Each row of a before or after table is a point. The points were changed in one or more steps. Then noise was added and the rows were shuffled. The steps act on how far a point lies along the listed directions, d1 being the first. What was done? A step turns or swaps two directions, mirrors them in a line or flattens them onto one, adds a multiple of one to another, or multiplies one. Angles are multiples of 10 degrees, from the lower direction toward the higher: turns from -170 to 170, lines from 10 to 170 but not 90. Use the fewest steps. Two steps may share a direction if one is a turn and the other turns, adds or multiplies; they go together, in the order done. Otherwise the lowest direction goes first.

Directions:
(1): -0.50; +0.40; +0.24
(2): -0.39; -0.16; -0.53
(3): +0.25; +0.53; -0.34
Before:
+0.25; +0.14; -0.40
-0.66; +0.17; +0.49
+0.18; +0.44; -0.06
+0.43; +0.04; -0.29
-0.21; +0.23; +0.04
+0.24; -0.29; +0.05
+0.47; +0.23; +0.01
+0.52; +0.34; -0.43
-0.27; +1.16; -0.71
-0.37; -0.19; +0.18
-0.42; -0.07; +0.28
-0.18; +0.31; +0.28
-0.65; +0.44; +0.50
After (13 x 3):
+0.48; -0.05; -0.19
-0.49; -0.10; +0.03
+0.50; +0.13; +0.01
-0.84; +0.12; -0.41
-0.42; -0.19; +0.14
-0.84; -0.04; -0.15
+0.67; +0.17; -0.32
+0.24; +0.03; +0.33
-0.16; -0.03; -0.27
+0.29; -0.22; -1.32
+0.33; +0.38; -0.08
-0.34; +0.25; -0.22
+0.12; +0.20; -0.38
Steps: turn d2 and d3 by -40 degrees; turn d1 and d2 by 70 degrees

Directions:
(1): -0.59; +0.35; +0.01; -0.01; -0.62; -0.26
(2): -0.13; -0.66; -0.25; +0.34; -0.41; +0.35
Before, 13 rows:
+0.01; +0.07; -0.16; -0.04; -0.02; +0.09
+0.02; +0.34; +0.10; +0.03; +0.10; -0.33
+0.10; +0.27; +0.19; -0.05; -0.01; +0.00
-0.92; -0.37; -0.20; +0.22; -1.05; +0.18
-0.27; +0.57; +0.18; -0.18; -0.14; +0.02
-0.03; +0.59; +0.46; -0.35; +0.43; -0.28
+0.34; +0.10; -0.12; -0.16; +0.42; +0.04
-0.04; +1.40; +0.53; -0.71; +0.66; -0.83
+0.13; +0.02; +0.07; +0.01; +0.04; -0.20
-0.17; -0.38; -0.09; +0.19; -0.26; +0.13
+0.59; -0.28; -0.14; -0.18; +0.31; +0.19
+0.49; +0.06; -0.12; -0.16; +0.31; +0.04
+0.03; +0.05; +0.01; -0.33; +0.01; -0.26
After (13 x 6):
-0.70; +0.76; +0.23; -0.30; -0.37; -0.44
+0.27; -0.40; -0.33; +0.07; +0.16; +0.32
+0.47; -1.07; -0.48; +0.21; -0.14; +0.57
+0.09; +0.34; +0.22; -0.09; -0.01; -0.01
+0.13; +0.03; +0.06; +0.03; -0.01; -0.19
-0.14; -0.29; -0.05; +0.08; -0.22; +0.10
-0.16; +1.06; +0.36; -0.44; +0.11; -0.23
+0.06; +0.47; +0.16; -0.06; +0.22; -0.41
+0.37; -0.45; -0.31; +0.13; -0.02; +0.31
+0.01; +0.04; -0.18; -0.05; -0.02; +0.09
-0.02; +0.65; +0.47; -0.37; +0.45; -0.32
+0.06; +1.80; +0.67; -0.89; +0.87; -0.98
+0.07; +0.11; -0.01; -0.36; +0.09; -0.28
Steps: add -1.5 times d1 to d2

Directions:
(1): +0.62; -0.28; -0.37; -0.15; +0.07; -0.63; +0.07; +0.02; +0.60
(2): +0.14; +0.40; -0.12; -0.10; -0.69; +0.14; -0.72; -0.31; +0.25
(3): +0.22; +0.75; -0.10; +0.34; -0.11; -0.59; +0.23; +0.05; -0.49
(4): +0.04; -0.46; -0.67; +0.33; -0.27; +0.09; -0.28; +0.51; -0.44
(5): -0.48; +0.29; -0.84; -0.33; +0.36; +0.05; +0.08; -0.33; +0.04
(6): -0.05; -0.07; +0.17; -0.93; -0.06; -0.36; -0.25; +0.27; -0.46
Before:
+0.64; -0.02; +0.21; +0.06; +0.07; -0.40; -0.13; -0.25; +0.53
-0.45; -0.70; -0.30; +0.40; -0.10; +0.92; -0.24; +0.25; -0.08
-0.04; +0.00; +0.39; -0.88; +0.11; -0.51; -0.07; +0.09; -0.35
+0.55; +0.14; +0.14; +0.01; -0.30; -0.59; +0.31; +0.22; -0.09
-1.04; -0.02; -0.72; -0.63; +0.47; +0.53; +0.06; -0.30; -0.58
+0.23; -0.32; +0.52; +0.82; +0.27; +0.23; +0.28; +0.45; +0.18
+0.29; +0.53; +0.30; -0.49; +0.07; -0.42; +0.11; -0.28; -0.03
+0.45; -0.69; +0.43; +0.38; -0.12; +0.20; +0.09; -0.04; +0.68
-0.52; +0.47; +0.30; -0.59; -0.40; -0.10; +0.04; -0.28; -0.30
+0.22; +0.02; +0.39; -0.27; +0.08; -0.14; +0.13; -0.33; +0.44
+0.22; -0.61; +0.30; +0.53; +0.02; +0.05; +0.25; +0.03; +0.68
After, 11 rows:
-0.50; +0.47; +0.22; +0.52; +0.19; +0.20; +0.41; -0.23; -0.20
+1.01; -0.44; +0.23; -0.24; +0.19; -0.98; +0.35; -0.05; +0.66
+0.18; -0.12; -0.29; -0.07; -0.34; -0.08; -0.34; +0.41; -0.69
-0.48; +0.70; +0.18; +0.38; +0.07; +0.31; +0.34; -0.44; -0.36
-0.55; +0.31; -0.26; +0.44; +0.73; +0.42; +0.43; -0.06; +0.06
-0.42; -0.32; -0.03; -0.24; -0.23; +0.54; -0.06; +0.30; -0.49
-0.01; +0.31; -0.05; +0.22; -0.26; -0.16; -0.02; +0.11; -0.61
-0.09; -0.13; +0.04; -0.68; -0.03; -0.46; -0.23; +0.35; -0.71
+0.12; -0.18; -0.55; -0.34; -0.54; -0.52; -0.13; +0.12; -0.05
+0.08; +0.41; +0.20; -0.06; +0.44; -0.07; +0.49; -0.72; +1.00
-0.16; +0.23; +0.20; +0.31; -0.18; +0.29; -0.39; +0.06; -0.69
Steps: add 0.3 times d1 to d6; turn d1 and d5 by -140 degrees; turn d3 and d4 by 130 degrees

Directions:
(1): +0.67; -0.23; +0.66; +0.33; -0.32; -0.09; -0.01; -0.33; -0.34; +0.21; +0.48; -0.45
(2): -0.48; +0.58; +0.20; -0.10; -0.34; -0.61; +0.56; +0.13; -0.39; +0.24; +0.37; +0.27
(3): +0.35; +0.02; -0.22; +0.35; +0.55; -0.24; -0.08; +0.63; -0.85; -0.25; -0.11; +0.02
(4): -0.09; +0.69; +0.18; +0.68; -0.49; +0.20; -0.21; +0.39; +0.24; -0.18; -0.39; -0.38
Before:
+0.16; +0.00; +0.18; +0.18; -0.32; -0.17; +0.08; -0.23; -0.20; +0.05; +0.24; -0.16
+0.30; +0.61; +0.33; +0.74; -0.13; -0.04; -0.30; +0.34; -0.28; -0.17; +0.06; -0.35
-0.37; +0.46; -0.53; +0.10; -0.09; +0.12; +0.02; +0.58; +0.30; -0.03; -0.19; +0.11
+0.22; +0.37; +0.07; +0.57; -0.50; +0.07; -0.14; +0.13; -0.33; -0.07; -0.05; -0.24
+0.36; +0.45; +0.30; +0.41; -0.45; +0.33; -0.34; +0.00; +0.17; +0.06; -0.02; -0.52
+0.32; +0.09; +0.37; +0.34; -0.14; +0.08; +0.10; +0.11; -0.09; +0.20; +0.29; -0.26
+0.33; -0.13; -0.27; -0.21; +0.38; +0.28; -0.21; +0.25; +0.00; -0.23; +0.00; -0.18
+0.05; +0.25; -0.76; +0.50; +0.51; +0.34; -0.49; +0.78; -0.15; -0.42; -0.96; -0.21
+1.25; -0.80; -0.04; +0.80; +0.29; +1.42; -1.31; +0.14; +0.67; -0.35; -0.68; -0.75
+0.08; +0.32; +0.22; +0.47; -0.57; +0.29; -0.25; +0.10; -0.03; -0.19; -0.15; -0.24
+0.29; +0.33; +0.16; +0.32; -0.46; +0.16; -0.06; +0.00; -0.13; -0.13; -0.04; -0.25
-0.34; -0.16; -0.63; -0.18; +0.62; -0.49; +0.23; +0.69; -0.36; -0.13; -0.52; +0.39
After:
+0.69; +0.64; +0.06; +1.13; +0.42; -0.51; -0.05; +1.58; -1.79; -0.18; +0.02; -0.03
+0.06; +0.29; -0.12; -0.25; +0.19; -0.20; +0.19; +0.39; -0.38; -0.10; +0.26; +0.01
-0.89; +0.14; -0.33; -0.54; -0.06; -0.53; +0.58; +0.15; +0.23; +0.23; -0.19; +0.53
+0.44; +0.50; +0.26; +0.53; -0.24; +0.18; -0.28; +0.26; -0.14; -0.01; +0.02; -0.50
-0.37; +0.40; -0.49; +0.08; -0.09; +0.18; -0.02; +0.46; +0.43; -0.04; -0.23; +0.09
-0.02; +0.78; +0.55; +0.53; -0.54; -0.06; -0.08; -0.01; +0.08; +0.08; +0.19; -0.32
+0.29; +0.35; +0.19; +0.28; -0.46; +0.17; -0.07; -0.04; -0.13; -0.13; -0.04; -0.25
+0.24; -0.13; +0.11; +0.14; -0.30; +0.03; -0.04; -0.33; +0.00; +0.03; +0.12; -0.21
-0.71; +1.05; -0.41; +0.21; -0.17; -0.52; +0.37; +0.75; -0.46; -0.05; -0.38; +0.19
+0.26; +0.08; +0.37; +0.30; -0.18; +0.15; +0.13; -0.01; +0.06; +0.24; +0.27; -0.27
+0.04; +0.45; +0.16; +0.47; -0.72; +0.12; -0.04; -0.07; -0.06; +0.04; +0.02; -0.20
+0.09; +0.32; +0.17; +0.50; -0.50; +0.26; -0.25; +0.21; -0.15; -0.19; -0.18; -0.22
Steps: turn d2 and d3 by -100 degrees

Directions:
(1): +0.12; -0.42; +0.45; -0.46; +0.18; -0.79; -0.01; +0.21; +0.53; +0.56; +0.33; +0.19; -0.50; -0.52; -0.39; +0.17; +0.13; +0.03
(2): -0.46; -0.23; -0.60; +0.09; +0.19; -0.50; +0.39; -0.10; +0.44; +0.23; -0.07; -0.60; -0.03; +0.09; +0.53; -0.30; -0.59; +0.57
(3): +0.34; -0.41; -0.04; +0.65; -0.73; -0.06; +0.25; +0.33; -0.20; +0.47; +0.42; -0.52; -0.25; +0.22; +0.17; -0.01; -0.01; -0.70
(4): -0.05; +0.42; +0.39; +0.49; +0.95; +0.31; -0.42; -0.01; +0.14; +0.51; +0.10; -0.62; -0.18; +0.30; -0.12; +0.46; -0.08; -0.04
(5): -0.15; -0.58; +0.55; +0.91; -0.03; +0.07; -0.07; +0.18; +0.60; -0.68; -0.48; -0.01; +0.03; -0.27; -0.25; -0.20; -0.04; +0.10
Before, 10 rows:
+0.17; +0.47; -0.16; +0.31; -0.17; +0.57; -0.22; +0.07; -0.51; +0.02; -0.09; -0.11; +0.10; +0.33; -0.08; +0.26; +0.28; -0.48
+0.01; -0.29; -0.71; -0.24; -0.65; -0.18; +0.49; -0.04; -0.35; -0.04; +0.09; +0.03; -0.04; +0.22; +0.37; -0.46; -0.23; +0.13
-0.01; +0.15; -0.67; -0.25; -0.41; -0.26; +0.41; +0.09; -0.22; +0.42; +0.29; +0.03; +0.10; +0.11; +0.62; -0.05; -0.12; -0.01
+0.03; -0.22; -0.67; +0.12; -0.22; -0.39; +0.40; +0.01; -0.40; +0.58; +0.38; -0.62; -0.27; +0.19; +0.45; -0.18; -0.31; -0.18
-0.18; +0.04; -0.70; +0.17; -0.57; +0.15; +0.32; -0.17; -0.38; -0.22; -0.06; -0.31; +0.30; +0.17; +0.62; -0.15; +0.01; +0.16
+0.01; +0.13; -0.01; +0.38; +0.12; +0.33; +0.04; +0.03; -0.19; -0.10; -0.17; -0.55; +0.01; +0.03; +0.32; -0.07; -0.03; -0.03
+0.06; +0.42; +0.13; -0.26; +0.63; +0.01; -0.18; -0.17; +0.29; +0.12; -0.15; +0.02; -0.09; +0.06; -0.18; -0.01; +0.02; +0.15
-0.02; +0.33; -0.36; +0.41; +0.31; +0.28; -0.13; -0.14; -0.27; +0.04; +0.09; -0.30; +0.10; +0.25; +0.34; -0.02; -0.04; -0.34
+0.02; -0.21; +0.54; -0.35; +0.33; -0.59; -0.26; -0.01; +0.51; +0.00; -0.07; +0.58; -0.39; -0.64; -0.59; +0.28; +0.25; +0.24
-0.04; +0.05; +0.02; -0.40; +0.48; -0.04; +0.04; -0.14; -0.11; +0.29; +0.10; +0.41; -0.16; -0.24; -0.06; +0.17; -0.02; +0.11
After, 10 rows:
-0.01; -0.78; -0.12; +0.54; -0.14; -0.63; +0.41; +0.20; +0.20; +0.31; +0.19; -0.58; -0.44; -0.18; +0.09; -0.22; -0.30; -0.10
+0.23; +0.19; +0.01; -0.67; +0.26; -0.47; +0.09; +0.13; -0.14; +0.91; +0.52; -0.33; -0.50; -0.29; +0.15; +0.21; +0.07; -0.04
+0.20; -0.03; +0.03; -0.58; +0.52; -0.82; -0.10; +0.07; +0.20; +1.04; +0.75; -0.03; -0.56; -0.30; -0.08; +0.31; +0.12; -0.34
-0.41; +0.36; -0.16; +1.61; -0.15; +1.41; -0.29; -0.33; -0.27; -2.00; -1.28; +0.10; +0.87; +0.45; +0.22; -0.33; -0.13; +0.26
-0.20; -0.21; +0.20; +0.68; +0.31; +0.51; +0.02; -0.11; +0.11; -0.66; -0.47; +0.30; +0.23; -0.15; -0.04; -0.12; -0.11; +0.19
-0.03; -0.57; +0.02; +0.12; -0.28; -0.73; +0.36; +0.36; +0.50; +0.25; +0.11; +0.11; -0.19; -0.41; +0.23; -0.09; -0.08; +0.11
-0.04; +0.37; +0.19; +0.18; +0.55; +0.29; -0.18; -0.19; +0.38; -0.32; -0.43; -0.05; +0.04; +0.11; -0.17; -0.11; -0.07; +0.18
+0.15; -0.39; -0.22; -1.20; -0.19; -1.29; +0.36; +0.10; +0.21; +1.25; +0.86; +0.02; -0.63; -0.57; +0.07; +0.35; +0.32; +0.09
+0.10; -0.67; -0.29; -0.50; -0.58; -0.77; +0.46; +0.19; +0.16; +0.30; +0.25; +0.16; -0.49; -0.24; +0.06; -0.39; -0.09; +0.19
+0.41; +0.04; +0.22; -0.72; +0.07; -0.64; -0.21; +0.32; +0.02; +1.14; +0.63; +0.20; -0.67; -0.27; -0.52; +0.60; +0.52; -0.50
Steps: multiply d1 by 2.5; turn d1 and d5 by 140 degrees
